Every row gives one point. Each copy is the shape, with its points in the same order, turned, moved and blurred by noise. Is it also mirrored, or only turned?
In the rows, 128 means zero.

Shape (9 x 3):
array([[131,  71, 144],
       [147, 132, 123],
       [103, 155, 121],
       [128, 141, 138],
       [150, 165, 123],
       [117, 125, 102],
       [152, 157, 150],
       [ 93,  68, 123],
       [120,  71, 157]])
Copy 1 (9 x 3):
array([[136,  84, 139],
       [161, 142, 125],
       [123, 169, 107],
       [141, 153, 133],
       [168, 176, 128],
       [139, 136,  96],
       [161, 169, 151],
       [106,  83, 105],
       [121,  87, 147]])
Copy 1 is: only turned
Copy 2:
array([[134,  54, 137],
       [152, 118, 121],
       [114, 136, 102],
       [124, 126, 130],
       [145, 154, 135],
       [142, 115,  91],
       [135, 142, 159],
       [110,  53,  99],
       [122,  58, 135]])
Copy 2 is: only turned

Shape (7 x 4):
array([[ 97, 134, 106, 100],
       [ 70, 150, 155, 132],
       [ 87, 103, 120,  92],
       [157, 123, 120, 158],
       [159, 163, 106, 158],
       [153, 133, 134, 101],
       [156, 118, 135,  90]])
Copy 1 (7 x 4):
array([[ 85, 136, 137, 117],
       [105, 169, 160, 170],
       [ 91, 121, 168, 120],
       [160, 114, 105, 134],
       [149, 145,  76, 131],
       [145, 144, 136,  91],
       [146, 133, 148,  82]])
Copy 1 is: only turned
Copy 2 (7 x 4):
array([[112, 160, 107, 120],
       [ 67, 176, 149, 104],
       [ 98, 138,  95,  97],
       [108, 110, 133, 175],
       [125, 149, 137, 199],
       [145, 126, 137, 129],
       [149, 114, 121, 123]])
Copy 2 is: only turned
Copy 3:
array([[133, 161,  74, 107],
       [123, 200, 124,  90],
       [162, 174,  81, 124],
       [ 91, 124, 124, 150],
       [ 64, 121, 111, 119],
       [133, 111, 110, 109],
       [148, 105, 110, 118]])
Copy 3 is: mirrored
Copy 4 (7 x 4):
array([[109, 110, 106,  93],
       [ 65, 109, 153, 110],
       [124,  92, 115,  92],
       [126, 151, 112, 170],
       [ 98, 179, 108, 161],
       [142, 157, 134, 117],
       [159, 145, 126, 112]])
Copy 4 is: only turned

Shape:
array([[138, 144, 137, 143],
       [123, 157,  11, 150],
       [ 95, 148, 167, 138],
       [135, 142, 118, 112],
       [130, 113, 139, 138],
       [132, 120, 136, 133],
       [128, 148, 103, 118],
       [ 99, 113, 166, 116]])
Copy 1 (8 x 4):
array([[131, 131, 149, 138],
       [132, 173,  20, 132],
       [116, 157, 184, 117],
       [135, 115, 127, 104],
       [111, 121, 142, 126],
       [113, 119, 145, 129],
       [137, 140, 121, 108],
       [ 93, 116, 170, 101]])
Copy 1 is: only turned
Copy 2:
array([[126, 114, 138, 134],
       [ 97, 175,  30, 124],
       [ 99, 122, 181, 124],
       [120, 109, 118,  98],
       [144, 126, 143, 123],
       [139, 121, 141, 115],
       [107, 121, 106, 106],
       [130, 130, 178, 100]])
Copy 2 is: mirrored
Copy 3, 8 rows:
array([[114, 154, 133, 143],
       [ 95, 186,  48,  56],
       [102, 115, 127, 174],
       [138, 154, 112, 141],
       [124, 128, 143, 132],
       [126, 136, 141, 131],
       [132, 155, 101, 130],
       [133,  96, 135, 163]])
Copy 3 is: mirrored
